Each row is a point. The window is the flat piece filled in between its corners: a triangle in 3 columns, a solid with four corners in 4, and so on. A path goes straight from each point to the next, and from the last back to the first. After which points does the path pass through the window?
In the rows, zero is written as 128.

Window (4 x 4):
[[182  89  67 158]
 [154 137  83 153]
 [ 72 138 101 100]
 [ 94 109 151 130]]
Path:
(1): [ 36 112  93 126]
(2): [100 131 137  74]
(3): [169 115 101 135]
(4): [139 108  84 158]
(5): [146  89  68 183]
(6): [178 112 104 136]
(7): [116 107 140 122]
(8): [ 80 131 114 174]
(9): [152  57  57 200]
(10): [220 114  47 138]
(11): [151 116 111  89]
(12): [137  95  88 182]
(13): [149 125  68 161]
(14): [183 150  88 111]
(15): [141 123 128 109]
(16): [140  95  89 188]
Through the window after points: 3, 7, 11

Window (6 x 6):
[[135 153  92 144 169 144]
 [ 56 185  63 145 124 140]
 [138 103 159 125 167  95]
 [164 100 242 200  94 161]
 [154  64 128 164 161  98]
 [159  52 140 111 155 135]]
Path:
(1): [122  67 196 182 146 133]
(2): [134  68 164 140 159 127]
(3): [176  86 177 132 111 114]
(4): [179  90 133 120 134 105]
(5): [124  53 135 146 172 140]
(6): [ 68 111 169 155 172 158]
(7): [151 108 143 153 119 134]
(8): [172 113 135 125 119  89]
(9): [102  88 121 175 217 146]
(10): [ 80  86 170 172 168 149]
(11): [193  86 120 115 117  87]
(12): [148 110  88 138 134  88]
(13): [ 93 119 107 117 236 131]
(14): [ 67 141 103 151 215 158]
(15): [126 163  90 143  83 124]
(16): [158  98 192 154 102 126]
Through the window after points: 4, 6, 8, 14

Window (9 x 9):
[[136 186 182 239 101 173 165  64 159]
 [114 181 133 184 110 198 230  57 155]
 [ 46 167 143 188 143  66 153 119 144]
 [131  94 153  87  84 130 159 161  57]
 [122 104 135 196 129 214 164 118 126]
 [200  91 109  87 129 141 143 175 102]
 [ 76 167 142 153 161 100 139  61  82]
 [144 127 180  66 164 142 159 195  70]
 [109 151 128  74 116 148 107 171  90]]
Path:
(1): [107 199 122 161 122 129 158 149  64]
(2): [110 118 171 120 132 127 174  86 173]
(3): [127 127 163 122 121 158 163  69 189]
(4): [104 170 122 198 126 184 192 112  82]
(5): [109 179 121 183 139 147 165 127  70]
(6): [103 129 154 119 110 145 159 108 153]
(7): [131 137 141 111 130 158 166 114 133]
(8): [148 142 112 163 117 149 168 129  89]
(9): [ 71 187  99 187 122 158 191 121  48]
(10): [115 123 156 135 137 131 141 100 108]
(11): [ 81 106 180 101 157 184 183  87 165]
(12): [154 174 141 136 128 139 173 159  66]
(13): [113 181 120 175 138 146 169 142  80]
(14): [110 133 176 116 141 129 161 118 126]
(15): [ 58 134 175 143 107 164 155  84 191]
(16): [166 159 107 194 115 115 166 129  56]
Through the window after points: 3, 5, 7, 9, 11, 13

Window (11 x 11):
[[ 59 124 154 168 150 119 131 132 159 192  99]
 [155 149 112  85  91 193 112 196 147  69 132]
 [144  77 106 149  72  78 139 146 202 211  92]
 [109  59 106 107 163  96  78 205 164 124 132]
 [157 143  54  96 197 118 114 120 142 165 141]
 [126 107 113 201 146  64 166 196 149 165  65]
 [ 90  58 107 188  98  93  73 147  95 239  85]
 [141 122  65 225 164 195 159  51 242 201 160]
 [148  75 104  74 134 168 133 136 115 103 115]
 [ 99 103 161 234  71  63 140 127 167 154 125]
 [100 143 110 103 115 169 197 197  80 124 171]]
Path:
(1): [ 48 113  70 130 136 119 125 161 148 155 116]
(2): [117 109  96 133  89 134 126 147 159 115 103]
(3): [137 105 127 147 123 137 121 157 139 163 131]
(4): [205  60 167 155 131 110 145 192 147 152 142]
(5): [ 76 155  58 140 144 120 133 153 148 143  90]
(6): [ 86 129  41 154 121  68 166 127 117 106  95]
(7): [154  68 159 148 151 152 116 165 156 223 128]
(8): [171  98 146 151 149 120 123 166 142 196  95]
(9): [ 49  90  59 125  77 117 143 132 154 117 125]
(10): [111 108  85 132 114  96 135 150 172 151 115]
(11): [188 100 117 129 161 147 109 141 147 207 128]
(12): [160 121 100 124 153 138 105 157 126 160 153]
(13): [106 134  71 102 132 131 141 132 169 121  89]
(14): [ 94 134  76 125  89  94 127  99 172 105  65]
(15): [155  60 153 164 140 137 145 182 124 176 154]
(16): [163  96 151 150 130 143 119 172 108 136 144]
Through the window after points: 2, 4, 8, 10, 12, 14

Window (12 x 12):
[[175 107 114 143 143 132 196  84 137 101 152  98]
 [122 112 214 170 169  61  74 213  70 144  72 147]
 [162 106 157 100 167  85 157  61 203 139 137  90]
 [ 65 157 174 137  58 140 166  72 160 121 145 138]
 [ 91  95 130 121  48 138 114  85 135 165 186 113]
 [ 69  95 157  94 116 162 146 109 124 159 138 186]
 [149 147 140 135 154  90  49 173 100 131  30 163]
 [ 78 118 158 143 176 121  58 230 117 115  59 109]
 [ 63 167 157 102 116 151 108  70 105 131 205 144]
 [184  92 164 105 115 123 144  93 195  68 178 135]
 [171 157 165 103 155  91 118 231 127 151  87 120]
 [155  96 172  58 100 126 171  57 132  90 138  77]]
Path:
(1): [141 107 181 114 118 142 121 116 148 136 141 112]
(2): [184 174 224 137 141 191 133 135  92 144 154 134]
(3): [ 57  82 141 119 115  81 115 133 132 139 101 158]
(4): [ 77 144 137 114 132  89 106 150 131 101 125 123]
(5): [181  96 228 106  89 177 123  68 120 193 133 154]
(6): [157 119 188  97 164 151  89 121 137 119 120 108]
(7): [130 100 134 132 116  57 154 155 108 127 111 137]
(8): [112 112 166 123 109  88 142 136 139  98 107 132]
(9): [157 134 149  85 148 222  67 102  78 181 171 101]
(10): [163 144 193 105 156 136  97 152 150 156 127 119]
(11): [ 82 137  96 118 108  62 164 200  79 105  96 144]
(12): [104 108 147  99 121 113 153  91 129 101 144 157]
(13): [205 145 180 149 102 157 132  93 168 204 149  48]
(14): [196  83 231 172 141 129  99 144 179 145  66  56]
(15): [129 133 119  82 112 113 162 104 147  82 190 169]
(16): [109 128 121  91 135  64 166 132 128  85 138 120]
Through the window after points: 2, 10, 14
